Rows are points. Two turns around zero, p and q, are shown by what they do to some points. Where does a point land after both, in the order given? Backwards means that the second turn is done in reverse. Each puzzle has new turns, and all numbers are rounded.
In the rows, 128 means zero.

Turn p:
[ 88 148 126] -> [108 127  88]
[154  87 121] -> [152 155 161]
[106 203 101] -> [ 57  93 103]
[165 119 164] -> [167 103 153]
[126  84 128] -> [155 162 133]
Turn q:
[103 145  80] -> [185 131 128]
[ 90 111 192] -> [ 83 183 156]
[134 147 174] -> [ 92 124 163]
[150 104 103] -> [133 115  90]
[164 133  91] -> [147  86 103]
Where do these land?
p, then q: [160 118 164] -> [ 88 110 106]
p, then q: [118 144 113] -> [143 146 132]
p, then q: [ 78 125 151] -> [171 103 104]
q, then p: [ 96 168  87] -> [156  95 177]
q, then p backwards: [188  85 125] -> [ 80 184 136]

Turn p:
[128 165  84 167  90 125] -> [200 146 126 151 120 116]
[188  94 163 128 142 153] -> [ 79 139  90 143 178 140]
[131 174 147 137  91 117] -> [168 101  93 123 123 106]
[135 110 174 128 156 186] -> [ 93 127  99 103 156 184]
[ 90 142  98 134 128  67] -> [145 132 158 131  69  88]
[119 159 106 125 154 110] -> [136 113 141 153  90 134]
[ 83 115 101 145 112  85] -> [147 156 161 109  90  92]
[150  65 151  59 150 181] -> [ 55 109 157 111 199 162]
Turn q:
[151 104 143 138  90 155] -> [125 100 117 168 143 100]
[ 99 114 144 121 192 162] -> [ 77  94 138  92 104 158]
[ 97 142 126 177 105  60] -> [131 203  84 129 159 143]
[160 180 142 126  66 159] -> [143 133 170 152 171  62]
[141 102 136 108 181 109] -> [139  99 105  87 100 152]
[ 81 121 117  71 168 126] -> [109 137 145  97  55 144]
[168 132  87 156  94 125] -> [173 130 136 171 163 138]
Where do these land?
p, then q: [105 188 119 114 168 144] -> [113  88 118 190 137 108]
p, then q: [ 94 135 149 116 154 100] -> [121 147 115 160 101  98]
q, then p backwards: [113  76  92 175  61 137] -> [215 148  95 152 164 130]
q, then p backwards: [119  91 126 104  91 145] -> [151 153 116 131 149  84]
q, then p: [135 106  95 101 144 120] -> [143 135 115 126 175 122]
p, then q: [180 158 137  74 130 109] -> [110 124  69 146 124 181]
p, then q: [159  60 153 192 124 165] -> [125 160 216  84 129 160]
p, then q: [158 202 154 128 144 148] -> [138  93 126 194 131 174]
p, then q backwards: [ 90 136 127 149 135  83] -> [109 125 132  69 126 115]

Turn p:
[122 142 129 142 101  77 181 170] -> [169 148 144 111 141 146  80 182]
[165 114 174  90 136 150 147 147] -> [115 112 156 112  93  76 138 157]
[136 147 178 160  79 132  87 129] -> [120  96  56 100 139 116 128 154]
[ 68 142 179 131  79  92 114 114] -> [119 106 104  56 172 167 131 152]
[175 158  89 116 130 165 116  94] -> [147 108 120 162 128  83 123  70]
[146 153 102 128 172  90 109  59] -> [150 175 115 107 128 122 136  46]
[159  80 120 180 104 172 155 115] -> [ 74 118 110 168 103 117  66 129]
[106 130 108  64 155  78 130 136] -> [173 141 183 100 118 157 162 115]
[ 47  98 103 141 211 160 140 145] -> [ 73 182 178 180 157 172 178 132]
[151 113 129 162  93 136 103 138] -> [122 106  80 143 108 133 109 140]
[131 132  96  96 146 155 125 161] -> [148 115 160 171 122 121 155 131]
Turn q:
[ 71 155 139 186 122 137 127 133] -> [124 101 179 109 134 141 112  69]
[124 146  94 142 111 139 127 161] -> [146 158 128 108 131 114 124  92]
[151 155 119 156 103  97 134  91] -> [120 134 155 103 173 132 165 143]
[103 109 110 200  98 151 110 114] -> [164 125 185  83 111 161 130 107]
[157 122  96  62 183  93 140  75] -> [ 87 125 108 146 110  64 164 201]
[109 128 153 119  80 184 152 153] -> [163 157 145 174 136 156  87 101]
[149 128 168 127 145 178 125 169] -> [128 136  98 132 128 153  58 126]
[128  82 159 117 158 108 152 174] -> [ 92 127  79 150  88 164 126 115]
[161 127 113  42 151  65  85  83] -> [129  90  73 147 140  66 186 198]
Where do these land?
q, then p: [ 83  96 134 129 145 138  93 172] -> [118  81 107 126 100 144  94  86]
q, then p: [135 146 149 181 150  59 102 151] -> [ 94 116 208 133 125 150 141  88]
q, then p: [126 157 104 139 132  52 108  76] -> [115 167 208  99 112 141 111 157]
q, then p: [169 172 110 122 180 147 119 107] -> [173 139 139 110 119 169 181 147]
q, then p: [118 106 118  91 124 172 116 187] -> [166 108  72 144 122 128 104  86]
p, then q backwards: [114 101 154 121  91 170 101 126] -> [119 124 163 129 172  85 115 112]
p, then q: [111 152 163 115  99  57 168  97] -> [144 108  66 163 138  77 102 169]
p, then q: [132 104 118 126  73 170 142 145] -> [158 107 118 109  80 169 132 115]
p, then q: [142  75 144 124 109 121 137 122] -> [179 117 128 154 126 136 133 112]
p, then q: [150 172  86 133 178 193 195  96] -> [ 66  41 148  80 164 146 154 131]
